Every row gives one point. Before rounding, the points of a table are all equally far from one centre. They may lie mostly on one side of it. Where is the centre, to within rounding?

Points:
0: 24 25 30
1: 26 47 -2
2:  6  8 39
3:  7 60  4
4: 33 36  6
5:  8 59  5
6: 33 24 15
7: 32 15 17
8:  3 27 41
Centre: -6 20  1

Points:
0: -15 -12   0 -28  21  15  40 -34  -4   5 -13
1:   2   6 -28  -2   0   0 -18  25 -49   4   7
2:   4  20 -41 -16  15   7  15 -33  -5  25   7
3: -29   6 -32 -20  14 -29  12 -24 -25  25 -20
4: -51  -3 -45   5  17   4   9 -26 -33 -17 -12
5: -19  -5 -31  25  32 -20   4 -33 -32  16   6
6: -43  11 -29  16   4   1 -17 -53  -4   3  10
7: -34   7   6   1 -18   2  -8  -4 -42  34   0
8:  -9 -16 -60   6  -3  23 -11  -8 -16  -3   7
9:  -9  22 -12  -8 -13 -32  -3 -49 -24  16   3
10:   5 -11 -21 -22  32 -12  29 -17 -46 -12  -3
11: -21   8 -60  -2  22   0  -5  -8 -43  -5   4
12: -31  -5 -32  -2 -11  -4   3   3 -55  12   1
13: -46  36 -27  -9  -4   8 -17 -16 -39  15   1
14: -25 -29 -16 -16   6  -9   7   5 -43  -2  16
15:   7  12 -48  18   7 -11  -1 -15 -48   9   5
16:  -4  31   6 -13  -6 -15   8  -1 -22  35  -9
Centre:  -8   3  -8  -3   9   8 -10 -21 -20  -5 -14

Points (27 x 24):
0:  -7 -10  21  15   3 -11 -31   8  -6   4  -7  21  20   4  11   8  13 -31 -40 -15 -18   3   5 -23
1:  -7   1 -13  16  -1  -5 -24  -9   7  22 -20  22  -9  26  -2   8  32 -19 -38  -8 -12 -18  17 -11
2:  -9 -11   8  20 -42  11 -24  -8  -1  25 -15  18  25  18  19  -7  13  -9 -19 -29 -22  -6  -2  -4
3:   0 -33  -9  20 -16   9 -29 -23 -10  12  -1  22  14  39  18  -3   2 -15 -29 -36 -23   4   0 -15
4: -14 -40 -20  18 -21   1  -3  -9  10 -32 -18  -8 -10  28 -14  36  17  -6 -27   1 -18   6  -2  -1
5:  -2   4  26  21 -26  18 -60  -1   4 -10  -9   9   2  20 -10  29 -12 -15 -27 -23 -13  14   9 -25
6:  -9 -27  -3  39 -11   0 -26 -16  15 -14 -12   1  29  25   6  11  21 -11 -23  -4 -25  27  17 -11
7: -11  13 -19   3  14   5 -15   3  -3   7 -31  32  -8  33  14  34   9  -7  -4 -26  -9  21  -7 -13
8:   2 -15   0   6  -8 -17 -30 -18  -5  15  -8  18 -12  30  17  22   7 -45 -36  -8 -15  10  -5  23
9:   8 -29 -11  29 -14  -9 -41  -7  -1   5  -3  11  24  26  -4   7 -10 -21 -31  -8 -28  17  -3   4
10:   0   3   7  19  10 -31 -23 -23   5 -16 -19  22  -3  31  -3  32   1 -20 -17  -7 -33  21 -21 -28
11:  12  -8 -14  36 -19  -6 -23 -10  14  -9  -7  -2 -17  22  20  19  15  -2 -37  -6 -21  -4  21 -30
12: -10  -5   6  20 -10   7 -14 -22   5  29  -2   0   2  32  15  44 -11  -9 -28  -9  -6  19  18 -25
13:  10 -12  -6  -3   9 -26 -49  17   4  -4  -5  -1  -6  46  11  17 -16 -12 -31  19 -11   5   1  -2
14: -28  -7  11  21 -33  -9 -30 -15   7  16 -13  -6   8  10 -12  31  12 -14  -7 -11 -11  14  37  -2
15:  20 -24   2  -8 -21 -13 -24 -36   0   0  -2  18 -10  30   6 -14  -2 -30 -36 -26   9 -10 -15  -8
16:  14 -19 -21  20 -12 -28 -31  -6  -2   2  -1  35  15  21   3   9  -8 -13  -9 -22  18  -4 -17 -12
17:   0  -4   6  17 -19  -2 -27 -34 -19  -9   5  19  12  25  27  14 -17 -11 -41   1   2  10 -26  18
18:   2 -13 -18  25 -20 -32 -30 -17 -20 -10  15  12  -4  42  17  29  -3 -11 -13 -37 -24  13 -24  -5
19: -21 -18 -16  17 -11   0  -6 -16  10  -6  -5  28  11   6   1  45 -11 -33  -6 -10   5  -2   0 -25
20:  -5 -10  -3  15 -20 -18 -29 -27  16   2   0  28  10  32  32  28   4  -8 -37 -13 -34  18   7   3
21:   3 -19   1  21 -10   0 -23  18  -1  11   7  43   7  42  29  21   6 -21 -21   1   3   9   0  -6
22:  -6 -16   3 -14 -18 -12 -49 -10   7   0 -23  29  17  33  -7  24  35 -31 -24 -14 -26  18  -2  -9
23: -21 -19  -9   3 -11   5  -3 -15  -6  13 -12  12  -2  21  10  -2   4 -47 -26 -32 -25   2  -3  11
24: -21  -1  -9  15 -30 -32 -39  -2  -9  22  -4  16 -12  37  -7  41  -4   5 -32 -12  -4  -1  11 -13
25:  26 -14  22  35  -4  -6 -22 -14  -6 -16 -11  20  23  11  12   4  12  -6 -21 -17 -12   7 -12 -20
26:   8  -7 -19  13 -14   1 -39  -4   7  -9   3  21 -22  46  -1  19  29 -25  -7  -2 -17 -19 -37 -22
Centre: -11  -1   4   0 -18  -5 -21  -8   0 -12  -5   1   0  33   4  11   5  -9 -10 -10  -3   3  -4  -8

Points:
0:   6  43  15  50 -14  13  -7  10   2  11  23 -10  12  17  10   1  -5  27 -12  -7   6  -1  13   2
1:   9  45  13  51  -8  12  -7   7 -17   8  27 -13   4   4   7 -12 -12  33  -6  -8   2  11  -1   7
2:  -3  32  12  50   0  18   1   7 -15  -4  27 -13 -15  10  -2 -17   6  12 -12   0  -8  19  17  -9
3:   8  27  10  35   1  24  -1  26   0  -8  14   6   0  13 -16  -3 -18  35 -14  -3  -5 -16   4   4
4:  -3  49   4  43   9  14 -17  -8 -17  10  22 -26  15  17  -1  -2  11  37   7  -1 -17   7   5 -15
5:  -4  31   1  47   1  -2  -8   7 -32 -14  19  -7  16  -9   4  -3 -14  17   4  14  -5  20  -7   5
6:  -9  32   7  39   4  22  -9   8  -8   0  31   1  27  -3   3  -1  -1  19  12  -2   6  -1   5   4
7:  -2  39  14  47   4  22 -16   9 -14  17  28 -15   9  -2  -2   1 -10  38   3  -5  -7  -1   6  -4
8:  -3  42  14  41  14  21  -2  23 -12  -4  28 -14  -1   5   2   4 -13  36   0   7  -5   9  -2   3
9:  -6  46  11  47  -1  14 -10  -5  -4  -2  29  -7   2   3  -2 -14   3  46  -2   3   0  16  -1  -8
10:  14  36  22  28   7  10 -16   8 -21   8  36  -9  12  -8  11 -20   6  35 -15   8 -17   5   6  -1
11:   6  23  21  39  -6  17 -17   7   2  -9  30   1   0  10  -2  -4   5  33  14  -8   4  10  14 -12
12:  15  54  22  53  11   6 -11   6 -26  -9  24 -13   7  14   1 -18  -9  16  -8   1  14   9  10  -1
13:   2  25  16  54  -4  10  -4   9 -12 -20  15 -12   3 -15   1 -12  -7  30  -1  10  -8  19   3   6
14:   5  33   5  56  -8  13 -15  18  -4   6  21 -12  -2   4  -8 -10  -7   9   6   1  -2  23  -6  17
15:  -3  24  -4  35  -2  21 -13  -1 -19   0  30 -33   4  -5 -12  -3  20  23 -15  12 -14  12  19  13
16:   3  51  14  41  -3  14 -16   5  -7   1  37 -25   6  10  -3  11 -12  17   4  -2  -9   4   2  18
17:  10  49  12  48 -14  -3 -10   4  -5   0  30  -4  13   9   5  -3   2  37 -10  -2  -6  -4   2  -1
18:  -6  49  13  57  20  12 -18  -1   1 -15  19   5  22   6  -9 -11   0  26 -16   6  -6   3   8  12
19:   6  22  19  38 -10  11  -9   8 -18 -26  16 -18   3   6  13  -6   4  30   1  22 -20  -6   1   8
20:  -7  41  11  56   1  18 -13  10 -20 -13  15 -22   0  11  10   1  12  24 -10   5  -1  10  13  -3
21:  15  52  -1  40   5   1 -12  -1  -9  -7  20   0  12 -13   1 -12   1  10   2 -15  -4  11  11 -11
22:  -3  60   4  36  -5  24 -12  15 -21   7  10 -25   6  11   2  -7   3  12  -8  -2  -1  19  -4  -8
23:   4  37   6  52  -2   9  -2  23 -12  -9  14  -4  18  14  -9  -4   5  29 -16  14  14   5   0  24
24:   9  53  -4  41   9  19  -6   4 -21  -7  21  -7   6  15   9 -11   2  30  -7   8   7  21  -1   5
25:   3  55  20  39   4  16 -19   6 -18  -5  21  -5  26  10   4   8 -20  17 -17   3   0  14  18   4
26:  12  30  14  29  -5  19  -9  19 -15  -2  27  -6  -2   8   9  -1 -12  21 -10  21 -16  25  14  12
27:  -3  38  13  38   3  22 -14   4  -8 -11  39 -22  17  20   1  -5  -2  37 -10  14   4   2  20   9
28:  -5  37  11  41  12  26 -13  -5  -3   3  28 -19  25  -5   4 -21  -9  35   3   5 -11   2   4   0
29:   6  32  13  38 -13  10 -11  33  -2  -3  33  -7   8   3  -9  -6  -8  27 -13   6  -6  12   6  16
30:   8  38   1  39  -2  21  -4   5  -8  -4  31 -18  15   6  -7   3   1  41  -5  -4  22   3  12  -2
Centre:   1  23  13  19  10  -4 -16  -4  -7   1   2 -16   6  13 -12  -6  -3  16 -10   5   0   5   3   3

Points (28 x 24):
0: -32  11 -10   4   7  -4 -31  33 -15   2   3  -4  60 -21  15   9   6  -9  10  -7  -3   4  14 -25
1: -19  13 -13 -16   5 -34 -44  26  11   7  -1   0  44  -1  -5  19  -6  -9  11  -1  12  17  26 -32
2: -34  14   5 -13   9  -2 -27  12 -13 -22 -12   5  47 -13  -9  30   1 -11   5 -17  23  10   9 -22
3: -26  29 -14 -19  -3 -12 -24  27  -6   6 -16 -11  50 -15   1  18  -2  -3  10 -17  -9  10  25 -15
4: -39   0  -5 -12 -15 -21 -33  20  -9   3 -18  -7  45   4   4  27  10   5  15   0  16   2  25 -35
5: -22   7 -11   7 -12 -11 -24  37 -11 -11 -17  -1  34 -10  13  23 -18  -6 -14  -8  -6   6  31  -6
6: -49  19 -20 -21   0   2 -11  13  -4  15  -2 -16  27   1 -29   5 -12 -15  14  -7  -8  12   7 -23
7: -32  -2 -31 -17   5 -12 -27  20 -16 -12  -3 -29  40 -15   4   8  -1  -2  21 -11   3  22  16 -16
8: -34   8 -19   6  -3  10 -15  41 -12  -2 -12 -11  58   5   7   9  -9  -1  31   8  14   2  17 -15
9: -43   7 -14  -7   7 -22 -31  36   0 -10 -28   4  54 -16  11  10  -7   2   8  -6  14  16  26 -21
10: -43  18 -15  -8   6 -12 -24  25 -22 -14 -10   1  59  -3   1   9  -7 -10   9   2  -2   2  22 -27
11: -30  31  -7 -20  17  -1 -29  16 -13 -15 -25 -12  47 -12  21  18   3  -5  17   1  10  10  20 -16
12: -31  11  -6 -14   6   5 -35  24 -30  -8 -18  -7  46  -5  -1   0  -9  -2  16   7  -5  25   1 -19
13: -44  26 -14   0  11  -4 -35  55  -4 -14 -28 -16  39 -18   1  15  12  23   8   7  11   6  20 -25
14: -42  15   1  -5  -4 -10 -45  23  -5 -15 -22  -5  47 -13  18   8 -14  -6  10  -7  12  18  18 -17
15: -35  23  -6 -10  -3 -29 -33  33 -27 -18  -5 -10  47   3   8  26   0 -10  14  14   5  23  15 -20
16: -41  16 -23   7  -3  -7 -26  13 -29  -8 -17   1  37 -13  -7  16  -7   7  13  14  23  10  10 -20
17: -42  24  -2  -2  -7 -13 -33  32 -26  -6 -10  -6  48  -3   9  19  -6  -9   7  -8   3  18  11 -32
18: -25   1  -5 -28  -5  -8 -34  26 -13   9 -36 -23  37 -16   1  11  11  13  13  13  -3  10  17 -19
19: -45  20 -18 -16  -7 -19 -30  34 -15   1 -11  -4  39 -16   5  12 -13   0  18 -19   8  15  16 -11
20: -28   6 -15 -11   0   4 -42  27  -2  -5 -31  -8  42  -4  28   3  -5  -8  12  10   3   9  17 -22
21: -35   8 -16  -7   1 -11 -30  28  -8  -3 -14 -10  41  -9  15  15 -24   2  25   4  25  -4  -3 -26
22: -38   8   4 -19  -5 -12 -41  29  -7   2   0  -9  51 -23  -5  -4 -12  -1  17  -6   4   3  -5 -19
23: -38   9 -14 -14   5  -9 -32  35 -15   8 -34   4  32 -19   0  22   4  -4  23  -3  -5  17   5 -23
24: -40  16  -8   1   6  -9 -36  23 -22   3 -11  -5  59  10  -5   5  -5 -10   6  -1   6  15   7 -13
25: -32  13  -7   2 -13  -4 -30  36 -17  -3 -29   0  48  -9   8   9   3  -4  32  -9  10  20   2 -14
26: -46  -1  -5  -2   7  -5 -29   9 -14 -18 -19  -2  53  14  -1  18  10  -3  -5   5  20  17  22 -16
27: -22  37  -7  -4  -6 -17  -3  16 -11  17 -12 -14  41 -20 -14  24  -5  -4  15  -9  16  -7  17 -18
Centre: -27  10   6  -3   6 -11  -7  33   7  -9  -3 -10  14  -4  -3   1   9  -5   7  10  11  10  12 -15

Points (30 x 24):
0:   2  -8  -2 -21 -60  -6  20 -16  19  18  -6   1 -31  22  34 -27   6  -3  13   8 -29 -24  -6  15
1: -12 -10  -7 -19 -33  -9  15  16   7  39  -7  30 -59  21  18   2  11 -25  19  -3 -28 -32   4   1
2: -13   2  -5 -30 -28 -13  -1 -20  27  21 -15   7 -32  12  41  -5   6   6  17   9  -1  -8  -7 -20
3:  13 -14  -9 -36 -34  -7   1   3  16  12   0  42 -21  26  17 -24  22   3  10  -7  -8  -6   6  -8
4:   9  -7 -25 -40 -16 -25   3  -3  14  18   2  12 -40  11   4 -21  -2   0   7 -24 -15 -24  -1   2
5:   4  -9  -8 -38 -27  10   7   3  26   5   4  33 -36  15  11  -1  28  -8  -6  -9 -15  -1  11  -4
6:  -5   4  12 -59  -6 -17   5  -2  14  32 -11   8 -43  33   1 -21   7  -1  18  10   4 -18  -1   9
7: -30 -10 -21 -50 -29 -28  33 -16  -8   3   5  24 -32   2  22  -6  15 -18  -1 -12 -29 -24  -2  12
8:  19   1  -1 -20 -24 -17   3 -10  -4  19  14  -1 -46  -7  18  18   2  -7  28  12 -25  -5  -4  -1
9:   8   5  17 -20 -41  -9  28 -19  28  30  15   6 -43  15   2 -12  26  -4  27  -4  -8 -28  -8   4
10: -11  17 -17 -30 -35 -24  13  11   9   5   0  34 -26  -8  15 -33  25 -16  22   1 -18 -37   9  -5
11:  -2   3   4 -16 -23  -2   7 -13  -1  43   7  24 -40  22  19   5  -3   5  34   9 -30 -23  11  25
12:  -8 -19   9 -38 -34  -7   4  19  25  20  -4   3 -51   5  11 -19  30 -15   6   3  -4 -13  20  18
13:   5 -16 -22 -23 -26 -13   1 -16  23  36   6  16 -39   9  17  -6  18  -7   8   5 -18  -8   0  21
14:  -4  -7  -4 -25 -35 -15  30 -10   9  27 -17  14 -36  35   3 -33  11  -5   9   5 -35 -29   6  -9
15: -18  16  -1 -32 -25 -23   4 -10  12  39  -5  33 -27  14   8   2   0  10   2   1   6 -15   0   5
16: -15 -15 -15 -15 -25   7   7  -4  19  33  11  18 -43  17  18 -16  -9  -3   7  -2 -32 -22   5  -4
17: -18   5 -10 -21 -33   1 -22   2  19  17   5   8 -48   3  11   3  17   1  16   9  -5 -16  12  11
18: -15 -13 -12 -24 -10 -10   3 -12  25  22  -2  -5 -53  12  22 -16  20  -7  -1  10  -6 -13   5  -9
19:   4   3  -7 -12 -35 -14  17  -6  14  16  22  13 -40   6   4  -9  20  11   0   1   9 -28  -7  15
20: -16 -13  18 -44 -21  -8  12  -4  16  42 -12  13 -43  22  16 -10  23   3   1 -16 -16 -18  18  -2
21:  14  -5 -19 -27 -18   3  11  11  11  20   2  27  -5   9  26 -11  21 -10  -3 -13  14 -12  16  -1
22: -18 -17  13 -16  -9 -25   5  -4  16   4  35  -4 -34  21   6 -21   5   7  21   1 -16 -44  -4  -4
23: -21  -9  15  -9 -34 -15  10 -18  26  18 -13  34 -34  22  13 -18  21  -4  10  -8 -19 -32  -2 -30
24:  -1  -8  -7 -18 -33 -21   4  -3  25  13  19   9 -45   7  20 -15  21  14  11 -13 -22 -19  12   2
25:  -5  -9  20 -24 -52  19   9   2  29  23 -14  26 -40  27  -1 -12  20   9   4  -3 -14 -18   3  12
26:   4 -13  -3 -43 -49  -7  29  18   1   8  10   8 -33  -6  39 -21  27   2  -3  -9 -15 -25 -12   6
27:  -7 -17  -1 -22 -38   2   7 -37  -5  26  -6  41 -37  13  -2 -12  19 -21  29   5  -6 -15 -13  -9
28: -13 -17  11 -30 -17 -16  -6  -3  31  38   3  17 -24  18  22  -9  20 -19   4   3 -14 -25  19  12
29:   8   7  -6 -43 -27  -5  -7   0  11  22  13   8 -50  25  23 -11  10   2   9  -7 -13 -19 -14  -8
Centre: -22   0  15  -7  -6  -2  16  11  -5   3 -16   7 -12  11  13 -15  18 -14  28 -17 -20   1 -27  18
